Rows are points. The last column is the point's height on a tilted bowl or saddle (a function of degree 2), plus a little noise. Count its main directions that bend up, bend down and stay straight.
In the rows, zero is written as 128.

Points, 10 rows:
[[148 158 110]
 [123 176 106]
 [168  91  98]
 [179  73  74]
 [110 120 124]
 [ 92 125 127]
 [157 154 109]
 [132  99 101]
 [129  81  67]
 [107 133 134]]
Directions: 0 up, 1 down, 1 straight

Points:
[[102 129 163 152]
 [ 75 146 191 182]
 [139 154 134 145]
 [123 183 117 177]
 [ 99 129  96 157]
 [165 140 119 143]
 [171 136 126 138]
 [138  96 158 135]
 [114  76 126 142]
 [130 161 162 144]
 [ 88 141 150 161]
 [103 100 132 145]
 [103  71  74 145]
 [ 76 163  52 214]
 [161 114 123 133]
 [144 134 116 143]
 [153 104 149 129]
 [138 131 175 133]]
Directions: 2 up, 0 down, 1 straight

Points, 18 rows:
[[151 126 129 128]
 [106 151 134 147]
 [111 166 202 175]
 [105 133 213 176]
 [158 111 163 156]
 [ 90 124 100 172]
 [154 174 156 164]
 [115 103 165 150]
 [120 108 120 138]
 [121 155  97 156]
 [176 131 184 195]
 [135 102 132 136]
 [123 137 147 137]
 [133 123 153 138]
 [141  94  86 139]
 [104 157 137 150]
 [ 83 150 154 152]
 [149 119  46 157]]
Directions: 2 up, 0 down, 1 straight

Points:
[[143 138 121 133 123]
 [175 114 109 182 105]
 [160 138 132  77 118]
 [129 112 136 107 119]
 [176  93 107 201 119]
 [136 141 108 177 126]
 [159 156 177 104  85]
 [125 111 121 163 121]
 [159 110 156 136 142]
 [146  86 156  85 121]
 [185  99 122  72 178]
 [ 80 147 131 115 160]
 [134 160 151 186 195]
 [127 117 129  92 125]
 [137 132 118 103 129]
 [123 108 116 153 116]
 [107 118 165  89  86]
 [ 81 105 121  87 102]
 [ 83 123 146 207 210]
 [123 132 107  79 158]
 [133  70 175 149 136]
 [150  64 154 105 130]
 [122  95 109 142 103]]
Directions: 2 up, 2 down, 0 straight

Points (23 x 5):
[[124 157 134 113 154]
 [191 158 161 106 183]
 [175  90 179 105 146]
 [ 97  92 194 119 129]
 [158 118  79 147 147]
 [125 134 132 154 165]
 [ 97  94 161 167 158]
 [162  92 106  98 146]
 [142 160 103 108 134]
 [114 153  89 175 171]
 [ 86 175 129 129 190]
 [120 149 109 145 164]
 [167 123 109 113 145]
 [151 193  88 110 127]
 [123 105 172 133 145]
 [133  98 174 148 141]
 [184 129 157 105 162]
 [116 191  96 139 167]
 [162 163 138 189 168]
 [ 77 111 116 108 155]
 [101 112 148 154 166]
 [128  95 149 144 149]
 [100 138 173 102 146]]
Directions: 2 up, 2 down, 0 straight

Points (42 x 7):
[[127  92 124  80  80 149 152]
 [171 142 142  89 131  96 154]
 [141 148  99 173 144 114 151]
 [ 95 110 153 149 153 130  95]
 [157 164 144 130 132 124 152]
 [154 139  91 159 172 129 150]
 [179  84  90 199 138  96 206]
 [ 92 106 111 103  96  87 138]
 [139 192 132 150 166  76 130]
 [138 169 168  91  87 146 205]
 [ 42 129 134 163 164 114  67]
 [133 152 126  75 146 108 164]
 [119 109 165 126  98  58 111]
 [ 94 112 126 161  99 108 121]
 [ 96 154 113 140 115 134 145]
 [154 145  84 112 146 155 141]
 [143 130  98  92 151 102 136]
 [ 93 122 118 121 106 132 143]
 [158  70 172 141 145  98  85]
 [197 144 133 182 157  95 155]
 [159 136  78 145 149 119 158]
 [133 105 120 111  80 123 147]
 [136 119 172 123 210 119  85]
 [128  75 115 125 142 139 119]
 [133  85  71 100 181 112 119]
 [165 172 109 124 147 150 150]
 [125 173  51  85 117 119 140]
 [123 161 138 155 141 140 138]
 [132 167  57 100 111 155 135]
 [149 127 125  99 134  86 138]
 [ 92 127 137 113 173 121 118]
 [110  94 145 118 116 127 128]
 [120 116  86 189 116 133 164]
 [ 67 187 149 120 151 151 177]
 [122 113  94 157 115  86 140]
 [173 157 127 143  96  91 160]
 [163 134 109 134  92 145 154]
 [153  82 161 163 166 120  87]
 [111 146 122 112 120 155 155]
 [ 75 167  94 126 164 164 142]
 [128 134  79 190 127 132 173]
 [125 159  74  37 138  94 160]]
Directions: 1 up, 1 down, 4 straight

Points, 42 rows:
[[141 125 106 122 109  87 146]
 [ 75 115  83 154 141 153 133]
 [129 125 136 139 124 110 134]
 [ 74 179  77  84  90 129 139]
 [121 149 111 128  91 176 166]
 [124 157 136 103 119 121 132]
 [130 108  91 171 174 129 108]
 [124 146 169 148  77 134 160]
 [138 164 145 113 159 115 142]
 [104 109 177 116 117 191 190]
 [ 70  99 160 142 116 110 171]
 [125 135 189 153 112 174 186]
 [101 221 166 147 128  81 119]
 [186 113 146  81 163 146 191]
 [152 114 144 108 110 113 154]
 [125 126 172 140 120 122 151]
 [ 46 138  51 103 110 161 164]
 [123 108 160 146 107 132 151]
 [121 116 103 152  79 120 153]
 [128 134  98 154 113 153 139]
 [141 104 122  85 138 170 149]
 [145  80 170 139  86 148 179]
 [121 100 124 116 181 105 136]
 [ 89 123 187 109 126 130 174]
 [ 86 175 143 102 169 104 142]
 [ 76 106 131 137 121 123 146]
 [141 127 122  59 129 117 142]
 [ 96 145 146  98 100 163 159]
 [119  61 152 139 147 163 118]
 [170 124 109  93 163  80 174]
 [112 183 166 124 167  75 145]
 [131 102  85 145  98 130 143]
 [ 53 114 163 174 112 122 191]
 [103 102 144  96 136 103 145]
 [185 137 117 147 129 102 131]
 [121 138  51  75 120 150 157]
 [ 62 114 132 183 154  84 162]
 [168 104  75 119 131 118 157]
 [112  70 145 131  89 134 168]
 [124 105 116 176 195 154 103]
 [128 144 149 125 149 158 153]
 [170 121  91 170 115 107 122]]
Directions: 4 up, 2 down, 0 straight

Points:
[[153 114 125 133 117 124 165 140 125]
 [111  86 150 162 120 109 147 149 100]
 [ 85 162 122 105 127 174 153 108  95]
 [122 103 125  97 117 142 141 108 120]
 [ 94 159 118 130 103 167 116 107 114]
 [136 151 174 157 164 105  83 185 109]
 [200 179 152 104 139 168 129 130 139]
 [111 148 151  83 138 117 103  60 138]
 [147 102 114 165  73  91 116 117 115]
 [129 174 126  91  76 124  63  85 183]
 [140 106 100  64 148 119 118 117 155]
 [133 108  86 129 153  78 147 127 163]
 [145 123 104 120 108 111 141  77 156]
 [ 78 142 144 162 179 101 142  84 114]
 [144 139 146 164 100  95 126 148 104]
 [158  46 119 104 155 101 131  66 122]
 [ 88 101 126  96 102 106 159 113  84]
 [140 121 111 142  74 131 123  88 149]
 [133 159  94 159 113 110 111 150 135]
 [153  63 161 120 144 172 116 145 109]
 [ 57 178 116 166 111 105 154  73  91]
 [138 150  90 147  99 136 165 118 143]
 [147 160 147 192  94 153 143  98 124]
 [ 56 175 153 151 147 116 119 123  80]
 [113 149  94 147 116 158 135 117 140]
 [145 104 120 134  77 101 239 111  59]
 [101 190  97 159 124 123 116  91 146]
 [126 107  97 115 114 136 182 109 123]
 [174 133 154 171 143  96 119 161 111]
 [184 124 127  86 186 104 138  82 162]
 [206 152 148 133 123 146  74 138  90]
 [180 162  85 161  94 133 151  50 186]
 [143 131  96 140 162 107 151 162 162]
 [142  88 107 154 172 142 139 170 188]
 [142 121 111 126 126 112  95 120 146]
 [ 99 106  82 113 132 133  76 122 165]
 [138 123 123 144 118 148 124 124 132]
 [190  85 127 120  88 178  85 116 108]
 [126 173 137 117 135  51 190 118  81]
 [ 61 130 123 172  95  99 104 126 109]
 [146 136  98 138 141 106 127  92 164]
 [144  51 156 172  85 156 104 174  63]
 [148 104 155 144 117 144  98 115 104]
 [174 112 131 148 133 167 108 141 131]
 [ 74  74 142 151 167 145 109 132 125]
 [153 139 103 149 154 114  85 113 157]
 [119 130  68  72 160  54 143 146 174]
 [137 141 113  92 126 131  75 132 134]
 [136 155 117 117 120 145 161 108 142]
 [144 122 142 140 100 161 166 211 108]
 [117  96 139 135 104 119 146  74 101]
 [117  94 146 104 169 120 116 101 136]
 [103 143 135 142 128 125 108 108 121]
 [161  92 174  94 174 152 138 174 148]
 [ 96  95 143 145  87 122  89 143  81]
 [129 112 102 147 175 156 105 153 174]
 [139 185 109  70 166 144 127 166 110]
 [ 88 110 175  75 167 129 126 122  93]
 [102 190  77 122 100 151  56 142 123]
 [165  96 142  77 128 150  86 159  88]
 [162  82  83 209 191 108 147 142 217]
 [136 132 148 146  71 133 116 145 105]
 [113 114  81  79 173 180 161 130 151]
 [156 157 120  93 111 121 126 158 113]
 [121 186 145 102 139 168 157 167  97]
 [142 106 101 131 122 126 128 176 121]
 [148 146 189 115 153 154 183 184 150]
 [161 178  82 142 154  95 116 111 160]
 [136 109 116 130 160 124 138 123 157]
 [132  94 156 225 124 111 209 122  87]
 [119 124  82 108 147 201  77 161  98]
 [122 138 121 177 154 138 111 171 148]
 [ 94  90  97 142 131 153 134  79 132]
 [ 92 125 107 152 108 140  96 103 133]
 [136 150 125 132 134 154 148 118 140]]
Directions: 2 up, 4 down, 2 straight

Points, 65 rows:
[[139  71 124 164 175 147  99 150 149]
 [140 127 153 141 125 136  44 114 114]
 [116 123 182 118 137 117 146 104 132]
 [100 174 135 122 126 145  88 108 137]
 [ 97 137 138 125 153 143 141 136 123]
 [126 123 135 154 151 123  74 137 108]
 [126 116 142 172 211  98 165 122 135]
 [ 98 106 150 167 146 115  95 109 124]
 [106  96  87  90 111 111 114 122 130]
 [124 103 159 149  96 106  79 126 132]
 [130 145 168 144 164  93 140 129 125]
 [142  86 179  79 126  42 148  42 199]
 [157 182 106 150 133 174 148 156 179]
 [162 124 173  98 106 123 175 163 159]
 [122 141 150 164 164 145 137 122 138]
 [119 163 144 135  85  84 183  64 160]
 [121 201 111 125 184 169 170 101 182]
 [120 129 156 115  94 149  93  68 160]
 [ 78 130 142 123 138 137 130 131 121]
 [178 115 150 143 126 154 101 115 139]
 [117 147 142 186 105 164 105 138 158]
 [144 192 112 148 104 132 149  98 155]
 [109 160 144 116 163  66 182 167 158]
 [147  83 138 134  71 128 108 116 161]
 [143 116 134 169  89 163 186 120 154]
 [108  83 102 122 117 131 162 121 150]
 [104 144 177 149 151 117 147  81 134]
 [152 104  85 155  93 185 103 117 195]
 [133 123 132 157  75  91 189 102 133]
 [127 104 168  95  70 144 155  92 170]
 [149 159 166  91 101 182 130 187 155]
 [149 121 130  60 117 105 163 176 173]
 [153 119 159 147 142 145 175 171 173]
 [110 133 101 160 105  66 142 131 136]
 [105 128  73  97  60 157 143 117 205]
 [ 84 104 106 109  95 158 116 188 130]
 [151 165 180 165 127  93 131 116 105]
 [143 156 121 176 127  59 124 148 128]
 [145 102  96 174 123  89 168 115 153]
 [177 130  75 135 142  62 124 148 146]
 [122 153 130 117  96 170 151 151 160]
 [171 145 131 136 133 157 134 182 169]
 [163 169 104 134  88 154 121 114 154]
 [172 135 148 123 179 112 148 108 126]
 [106 132 160 122 143 172 175 205 164]
 [150 133 109 119 129 151 148 125 157]
 [ 85 119 108 127 175 156 170 145 111]
 [139 127 158 117 196 100 125 131 105]
 [120 137 147 114 152 195 141 182 161]
 [126 142 115 145 183 108 119 155 106]
 [181 162  55 158 141  97 157 139 194]
 [154 183 127 136 115 190 135 139 169]
 [ 75 147 100 154 144  88 109 172  88]
 [117 168 144 111 108 150 140 112 148]
 [123 121 155 138 120  84 198 145 148]
 [141 154 131 152 167 112 142 128 131]
 [142  80 107 122 136 129 126 138 141]
 [ 89  99 142  98 146 146 127 135 115]
 [112 148 119 100  99 110 153 135 156]
 [221 154 183 178 144 128 122 116  99]
 [116 115 136 147  87 140 134 152 147]
 [109  84 130  71 136 123  80 196  76]
 [154 106  94 146  94  85  83 123 121]
 [ 84  98  90 189 158 192  83 115 150]
 [129 164 158 141 121 199 146  88 169]]
Directions: 4 up, 2 down, 2 straight
